Rows are points. Each copy is the shape, with its points in the same order, turned, moved and blurred by noise. Some copies are also mirrored. Which?

Shape:
[[ -3 -20  53]
 [  2  13 -23]
 [-17  12  23]
 [-32  31  13]
 [  4  16  -2]
 [-17 -36   8]
 [  0  29   7]
 [ 34 -29 -16]
 [-16 -35  46]]
Copy 1 (9 x 3):
[[-18 -46  21]
 [-12  23 -15]
 [-21 -17 -12]
 [-45  -5 -29]
 [ -9   7 -12]
 [-28  -3  37]
 [ -9  -3 -25]
 [ 17  24  35]
 [-32 -44  36]]
Copy 1 is: mirrored
Copy 2:
[[  4 -29  31]
 [-24  35 -16]
 [-20   0  27]
 [-41  15  37]
 [-17  18   6]
 [-21 -34 -13]
 [-14  33  21]
 [ 19   2 -43]
 [ -5 -43  21]]
Copy 2 is: only turned
Copy 3, 9 rows:
[[  3 -48  33]
 [ -7  17 -17]
 [-19  -9  23]
 [-38   8  25]
 [ -3  11   3]
 [-12 -43 -15]
 [ -7  17  17]
 [ 34 -14 -33]
 [ -7 -60  20]]
Copy 3 is: only turned

Shape:
[[ -6  -9   1  11  -7  25]
 [-11 -27  -4   3   6  33]
 [ 12 -10 -11  19  -7  19]
 [  2   0  26 -26  -4  -3]
 [-10  14 -40 -32  -9 -27]
 [ 23 -15  16 -38  10  -6]
 [ -8   3 -58 -21 -33 -37]
 [ 10  -1   4  -7  11  16]
 [ -5  -6 -11   7  11  -6]
 [ 12   6 -15  -1   0  32]]
Copy 1 (10 x 6):
[[ -2 -11 -11   4  15  15]
 [ -7 -20  -7 -10  30  17]
 [ 15 -12 -22   8  16  -2]
 [ -8  -2  24 -26 -12  -1]
 [-30  13 -32 -28 -24 -34]
 [  3 -14  26 -37  -7 -21]
 [-33 -10 -53  -6 -35 -41]
 [  9   0   4 -19  14   1]
 [-10   3  -7   0  20 -19]
 [ 17  -1 -26 -15  15   9]]
Copy 1 is: only turned
Copy 2 (10 x 6):
[[-10  -2   1  18 -11  13]
 [-21 -13  -4  15  -3  32]
 [  2  -5 -15  12 -11   0]
 [  7  -3  41  -4  -5  12]
 [-15 -11  10 -60   5 -20]
 [ 24 -24  37 -15   2  22]
 [-27 -30   9 -53 -16 -45]
 [ 11  -3  10   2  -3  19]
 [ -3 -16   2  -1  17  -2]
 [  3   8 -18  -5 -12  18]]
Copy 2 is: only turned
Copy 3, 10 rows:
[[ 13 -21   5  -5   8   2]
 [ 12 -28  -2  -6  22  15]
 [ 16  -6  11  12  -1  11]
 [-18   7  11 -33  13 -14]
 [-27  22 -43  -8 -22   2]
 [-17  25  15 -37  25  11]
 [-43  18 -40  12 -41  15]
 [  9   6   4 -16  16   2]
 [ -3   5 -13   9  15  -1]
 [ 26  -3  -5 -12  -4  10]]
Copy 3 is: mirrored

Shape:
[[ 17  -9  14  24  13 -20 -29 -34]
 [ 18  27  -5 -18 -47  10  -7  21]
 [ 16  20  -6  31  19  -2 -14 -25]
 [ 16  34  32  12  21 -12  12 -16]
 [ -9 -14  -8  16  13 -28 -28   9]
 [ 18  29  -3 -36 -21  32 -30  18]
 [-15   4 -17 -13 -29  -6  51  11]
 [-31 -15  14  12  -3  12  10  18]
 [ 30  35  13 -26   8  14  13 -12]
 [-40  16   7  -9 -11   2  11   9]
 [-17   0   9  16  10   1  13  22]]
Copy 1, 11 rows:
[[ 34 -12  11  -1   9   0 -27 -29]
 [ 20  11   0  -6 -19  46  14  39]
 [ 16  15  -4  10  18  -5  -9 -28]
 [ 19  -2  -1 -19  31   3  23 -26]
 [ 35 -19   9   3   5 -20 -24  17]
 [ 14  -4 -23   0   9  60   0  39]
 [ -8   1   8  -5 -37 -15  50  26]
 [  9 -31  33  24   2  -5  22  23]
 [  3  -6 -31 -19  13  35  33  -7]
 [-18 -16  29  -3  10   5  16  30]
 [ 20 -11  23  13  12 -13  22  18]]
Copy 1 is: only turned
Copy 2:
[[-10 -15 -36  19  14 -18 -12 -26]
 [ -4  33   8 -31 -39  -6 -24  15]
 [  5  19 -35   5  30 -15 -11 -13]
 [  3  12   7 -21  36 -30  -2 -33]
 [-38  -5 -16  18  14   8  -6   8]
 [ -4  36   3 -32 -26  22 -51  -2]
 [  6  11  15 -43 -14   6  40  33]
 [-14  18   6   3  -2  31  30 -10]
 [ 24  13   9 -44  14  -7 -26 -16]
 [-27  24   1 -35   1  23  23  -4]
 [-12  21  15   1  15  15  20  -3]]
Copy 2 is: only turned
Copy 3, 11 rows:
[[-29  -1  -9  23  13 -41 -31 -21]
 [ -5  -1  44 -14 -23  16  -8  25]
 [  0  19  -4  31  -6 -39 -17  -8]
 [-13   1  12  16 -32 -52  10 -23]
 [-17 -13 -18   5  28 -28  -3  16]
 [ -6  32  37 -36 -11  11  -7  11]
 [ -3 -31  12  21 -26  29  38   9]
 [-26 -12 -32  -5 -24   1  15  16]
 [  0  19  34  -3 -29 -15  13 -33]
 [-34  -1  -1   6 -21   2  36  21]
 [ -9 -13 -23   0 -22 -18  20  13]]
Copy 3 is: mirrored

Shape:
[[-14  30   0   4   6 -11 -24   0   4  21   3]
 [-13  29 -10  -6  17  12 -14 -19 -14  19  23]
 [ -3 -10  -4 -38  16  16   3 -14  -3  17  12]
 [ -9   7  57   6   0 -16   7  -7   5 -44 -14]
 [  3  15 -13  12  10   3  11  -1  -9  -7 -18]
 [-10  30  -1  -2  18  26  -2 -18   5  17  17]
 [ 60 -21 -12   9 -15  -7   0 -22  -7  11  16]
 [-11  32  -6  -5  -8 -10   5  -7 -14   7  -4]
 [ 30 -40 -19 -10  15  -7 -23 -24   7   1  14]
 [-11 -39  -5   3  17 -11 -10  -6   1  15  15]
 [ 54 -15  -6   1   5  10 -34 -20 -13 -15 -26]
 [ -9  19  13   9  -7  15 -23  -3  18 -12   5]
 [-12  36 -14   0  -3 -10  -4  36   0  20  -4]
 [  1   0 -19 -21 -39   0  11  -8  -7 -43  -6]
 [ -3  21   3   3  12  12   8 -21  14  19   7]
 [ -4  30  -6 -14  20 -18 -10   1  10 -14  10]
 [ 16   2 -15   6   7 -14 -16  25 -15   4  24]]
Copy 1, 17 rows:
[[-13  -8   3  -2  14 -25 -26 -18 -11   4  -3]
 [ -5  -2   5  -7   4 -13 -15 -43 -13  16  20]
 [ 23 -16   9 -35  20  12  -7 -28  -2   8  19]
 [  6 -35  16  22   1  25  10  -3 -39 -25 -42]
 [  4  12 -10   3   6  -1  11  -9 -12 -20   4]
 [  3  12  11  -2   2  -1 -16 -38  -4  20   4]
 [ 43 -27 -22 -17 -43 -11  -7   2   6 -20  24]
 [ -9   0  10 -13   2 -26   7 -20 -27  -9  -2]
 [ 30 -45 -27 -16  -3  12 -16 -17  24 -18  25]
 [  9 -43 -19 -15  16   6  -2   1  16  13  10]
 [ 30 -16 -39  -8 -16  24 -32 -10 -16 -47  19]
 [-13  -6   9   6  -9  10 -30 -16  -6  -7 -18]
 [-18  14  17  -5  22 -34 -12   8  -9 -11   8]
 [-12 -14  17 -38 -21  18  20  -9 -11 -51   2]
 [ 18   5   5  -8   0  -9  -8 -28   0  15 -12]
 [ -2 -13  22  10  19 -13  -7 -31   0 -28   6]
 [ -2 -17   3   6   3 -15 -10  11   2 -12  37]]
Copy 1 is: only turned
Copy 2 (17 x 11):
[[  9  34  21  28  -9   8 -15 -12   0   4  16]
 [  1  35  11  17 -10  30 -16  -4  -9 -16  40]
 [ -6  22   5 -36 -12  15 -20  -3  -5  -1  41]
 [-20   4  55 -16  16 -24   3   3   4 -26 -18]
 [-11  31 -10  -2   2  10  -5  -8   3 -13  -6]
 [ -2  45  10   8  -3  30  -8  -7  14 -13  42]
 [ 12  -7 -29 -17 -25  -9  39 -29 -17 -11  36]
 [-20  36   7  11 -24   7 -11  -4  -8  -6   8]
 [ 23 -13 -22 -26   4 -16  -9 -14 -18  -5  51]
 [  4 -13   3  -4  10  10 -13  -3 -18  28  39]
 [ 24   7 -24 -26   4 -12   3 -54 -14 -33   6]
 [  0  12  21  12  -3  -1 -14 -18  30 -19  16]
 [  7  32   1  22 -34  14 -15   5  13   9 -10]
 [-49  -7 -15 -13 -26 -19 -20 -12   7 -32   5]
 [ -5  44  14  -1   2  12   2 -10  16  -2  33]
 [  3  34   5   7  -6 -17 -27  16   0 -19  16]
 [ 25  -1 -10  13 -21  10  -6  12 -12  -8   9]]
Copy 2 is: only turned
Copy 3, 17 rows:
[[-27   0 -21  -8 -13 -30   2 -10 -19  18  -4]
 [-20 -13   2 -24 -15 -15   1 -10 -35  26  25]
 [ -6 -10  14 -34 -10  -2  18 -13  18  23  22]
 [-47  35  27   6  27 -15 -13 -14  11 -32  12]
 [-17  25  -1   4 -14  15   9  -4 -21   0   4]
 [-26 -11   2   1 -24 -11   5 -16 -17  22  34]
 [ 54   4  10  -8 -28 -11 -14   0  -3 -21   1]
 [-16  31  -3 -12  -8 -13   0   4 -28  18  16]
 [ 28 -13  -2 -30 -17  10 -11 -32  13 -19  -5]
 [  8 -15   5 -12  12  13 -10 -26  12  16 -11]
 [  5   7  15 -31 -43   2  17 -10  -6 -55 -18]
 [-39 -10 -13   5 -13  -9  -5   6  -5 -20  20]
 [-17  11 -31   2   7 -16  26  20 -21  22   0]
 [  0  37  -8 -35   1  20  -7  26   5 -23  35]
 [-18   3   1   8 -26 -15   4 -22  -7  18  19]
 [-13  14 -27 -19   8 -13  14 -24 -19  -1  23]
 [ 18 -16 -13 -10  13 -11  11   4 -27  -6  -2]]
Copy 3 is: mirrored

Shape (18 x 12):
[[ -7  -4  10 -35  -4  23   4 -23 -32 -29 -14  34]
 [ -4  24  14  21  -4  12 -27  19  31 -24  -7   2]
 [ 27  21  13  31   5   0 -22  10  27  -1 -18   8]
 [  9 -23  22  -6   1   5  19   2 -29 -14  -3  24]
 [-19   0 -20 -29  39 -32  24 -30  -8   7  -3 -18]
 [ 22   7  15  13  10   9  -3  -4  37 -33 -10  23]
 [-19  17  15 -25  22 -39  22 -40  -2   9  33 -23]
 [-19 -13   3 -18 -13  10  31   5  -6 -12  -8  26]
 [  8  11   6  42 -19  -7 -29  -2  12 -21 -13   7]
 [ 14   1   9  15   1  27 -16   2  19  -7 -10 -20]
 [-17 -23  14 -21   0  -1  12   0  -9 -29  -5   8]
 [ 21  30  21   5 -13   0 -21  27  18 -10 -28   7]
 [ 10  -1 -16 -17  -8   7  11  -1  -5 -13  20  21]
 [  2  -5  10 -26  -9  20  25 -15 -23 -16   4  12]
 [-25  20  -8  -6  45 -17  10 -15 -16   6  21  -4]
 [-15  -6   7 -11 -15  15  22 -23  -4   3 -17  25]
 [ -4  15  -2  -4   3   2  41 -13 -19 -29  -7  -3]
 [  2  23  27  30   6  17  -9  11  22  -5 -12  12]]
Copy 1:
[[ 20   8  13 -35 -16  38  21 -21  13  -6  16  38]
 [-34  16  19  21  22  10  11   8   5 -36 -11   4]
 [  1  20  19  32  13  -1  11  11  13 -36 -29  -6]
 [ 23 -25  11 -19 -19   6  19  -7  21 -21  10  20]
 [ 32  -4  31 -27  21  -4 -30 -32  -3  28  11 -18]
 [ -4  33  22   7  -4   2  -1  17  21 -42   5   2]
 [  7  -3  34 -21  26 -13  -4 -37  34  40  21 -35]
 [  3 -13  -1 -32  -7   3   0   5   8  -1  11  32]
 [-23  20  10  23  -3  -8  20 -15   1 -38 -27   0]
 [-13   0  20  32  -4  27  -8   4  10 -17 -14  -3]
 [ -4 -18  20 -36  -9  14  -4 -13  13 -16  12  17]
 [-11  12  25   6  15  14  27  24   4 -30 -37   2]
 [  9   3 -12 -19  -4  14  13   1   1  -7  22  -8]
 [ 13  -8   9 -23 -20  23  17  -6  14  11  21  17]
 [ 21  -8  25  -3  42  -8  -4 -36   4  14  29  -7]
 [  8   6  -4 -16 -10   6   0  -7  19  13  -1  36]
 [  9   0  36 -14 -16  -6  12  -4  -8  16  22  14]
 [-13   9  21  32  17  -1  12  12  21 -28 -11  18]]
Copy 1 is: mirrored
Copy 2, 18 rows:
[[ -9 -13 -24  24   9  20 -15 -17 -26 -51  36  10]
 [ -6  20  34 -19  -2  20 -19 -23   6 -17 -18   6]
 [  2  17  37  -3  30  12 -17 -22  11   5 -16  17]
 [ -4  -4   3  45  14  -1   0   7 -12 -37  22   3]
 [-14 -12 -30 -23  37  -3  34  12  -6   2  41 -23]
 [  9   8  17  -8  26   7 -17 -19  24 -37  -8  20]
 [ -4  -9   1 -29  18 -29  41 -14  -8  -2  60 -25]
 [-16   3 -24  24  -9   1  11   0  -7 -34  10  14]
 [  6  18  23   5  14   9 -25 -40   3  -5 -25 -15]
 [ 19  -9  29 -10   8  19  -9  -5 -10  -5 -17   9]
 [-17  -7  -7  12   4  -2   5   6 -13 -47  11 -10]
 [-14  32  34  -5  23  15 -14 -22 -19 -12 -17  27]
 [  6  11 -18   8  -1 -11 -20   7  -5 -18  26   8]
 [ 10  -7 -16  20  -1   2   4  -2 -23 -37  33  11]
 [-17  -3  -1 -16  13  11  18   3  10   8  57 -24]
 [ -7 -13 -25  21   1   4  13 -24 -10 -22  11  17]
 [ 15  20 -17   9  11  18  28  -3  -9 -32  28  -8]
 [ -3   9  39   2   5  24  -3 -27  13  -8  -7  18]]
Copy 2 is: only turned
Copy 3 (18 x 12):
[[-34  -2  32   3 -14  12  13 -33 -24 -17  -2 -14]
 [  6  -7 -29  51  -4 -24 -14 -12   4   8  -9   3]
 [ 33  -9 -20  35   0  -8 -16 -17   9   8 -21  23]
 [ -1  -2  41  10  -2  15   6   5 -10  -6   5  -1]
 [ -7 -23   6 -38  47  -7  38 -24  17  13   9 -10]
 [ 21 -12  -8  43  -7  12   1 -21  14   0 -22 -14]
 [ -3  25   5 -30  45 -18  26 -27  40  19  23 -19]
 [-33  -4  18  19   6  24  22   1 -12  12   4  -1]
 [ 28  -9 -14  41 -25 -23   1 -19   0  19   2  20]
 [ 17 -15 -18  16  -1  -6 -30 -12 -11  22 -10  -7]
 [-24 -14  24   8  -4   1  17   5   4   3   5 -19]
 [  6   4 -20  31 -10 -16 -11  -1   1   2 -40  21]
 [ -3   5 -10   6   3  24  23  -5 -16  -9  14  -8]
 [-18  12  25  -4   3  19  11 -13 -24   3   3 -19]
 [ -2  -7   3  -9  56 -22  21 -27   9  -7  26  -2]
 [-26  -2  18   9   2  26  12 -29  -9  24   1   8]
 [ -2   3  21   9  22  -4  35 -14 -23  19  -7 -20]
 [ 12  -2  -6  51  11  -9 -22 -19   3  11 -13  13]]
Copy 3 is: only turned
